Every row gives one point. Each copy is the shape, with its points in the same order, stretched, turned, moved and blurred by noise. Some copies are also mirrored. Which?
In the rows, zero is written as 128.

Shape (9 x 3):
[[152 169  86]
 [138 124 119]
 [ 83 110 112]
 [124 203 140]
 [102 175 107]
 [170  38 120]
 [168 155 123]
 [127 114  63]
 [108  39  89]]
Copy 1, 9 rows:
[[190 162 119]
 [137 163 119]
 [116 133  99]
 [173 111 155]
 [162 114 116]
 [106 232 103]
 [168 178 143]
 [158 175  69]
 [ 92 193  71]]
Copy 1 is: mirrored
Copy 2:
[[130 160 152]
 [135 118 128]
 [ 91  94 134]
 [122 167  79]
 [106 146 124]
 [169  61 163]
 [155 142 123]
 [108 120 190]
 [112  60 194]]
Copy 2 is: mirrored

Shape:
[[133 150 144 160]
 [179 132  83 118]
 [125 167 175 119]
 [156  92 147 146]
 [ 76 177 176  79]
 [108 111 138 103]
 [113 106 113 203]
 [106 169  63 135]]
Copy 1 (8 x 4):
[[121 114  80 135]
 [154 189  99 101]
 [ 84 127  76 113]
 [146 121 160 126]
 [ 23 146  74 112]
 [ 86 155 143 142]
 [171  98 113 193]
 [119 184  41 153]]
Copy 1 is: mirrored
Copy 2 (8 x 4):
[[ 93 147 152 156]
 [142 183 153 101]
 [ 92  81 153 129]
 [138 150 125 172]
 [ 65  48 119  93]
 [116 122  95 129]
 [100 224 123 206]
 [ 75 194 141  95]]
Copy 2 is: only turned
Copy 3, 8 rows:
[[167 140 167 135]
 [ 91 204 172 171]
 [149 138 145  74]
 [107 104 153 151]
 [165 145  85  32]
 [122 125  93 113]
 [187 110 148 204]
 [178 220 130 171]]
Copy 3 is: mirrored
Copy 4 (8 x 4):
[[119 124 161 126]
 [164 105 105  71]
 [ 77 136 158 113]
 [161 169 144 100]
 [ 32 137 129 144]
 [115 159 112 126]
 [165 132 156 166]
 [121  66 101 149]]
Copy 4 is: mirrored

Shape:
[[150  98 144 124 130 166]
 [113 128  85  95 152  81]
 [117  53  47 106 132 102]
 [156  81  96 122  90 111]
 [104  90  61 122  75  79]
 [109 171 113 175 147 112]
 [172 135 122 133 180 156]
 [106 144 182 187 151 119]
 [146 166 145 178 128 141]
 [ 59 176  82 160 176 115]
 [139 120 153 119 112 162]]
Copy 1:
[[125  94 147 151 139 109]
 [138 138  82  72 192 173]
 [ 69 168  41  51 188 110]
 [125 142 113  85 172  66]
 [ 89 202 113  36 179 104]
 [170 164 127 135 125 189]
 [175  64 105 151 118 148]
 [167 160 163 217 145 185]
 [189 128 158 163  94 138]
 [140 183 111 101 130 248]
 [140 106 178 143 146 114]]
Copy 1 is: only turned
Copy 2:
[[149 111 141 139 147 115]
 [126 166 107  60 112 113]
 [167 152  98  52 127  57]
 [157  89 104  84  92  85]
 [118 110  49  45  89  58]
 [104 153  64 134  98 118]
 [160 160 144 145 122 141]
 [ 75 130 102 178 129 103]
 [110 113  86 162  99 134]
 [ 97 207  54 116 132 123]
 [117  96 122 133 146 122]]
Copy 2 is: only turned
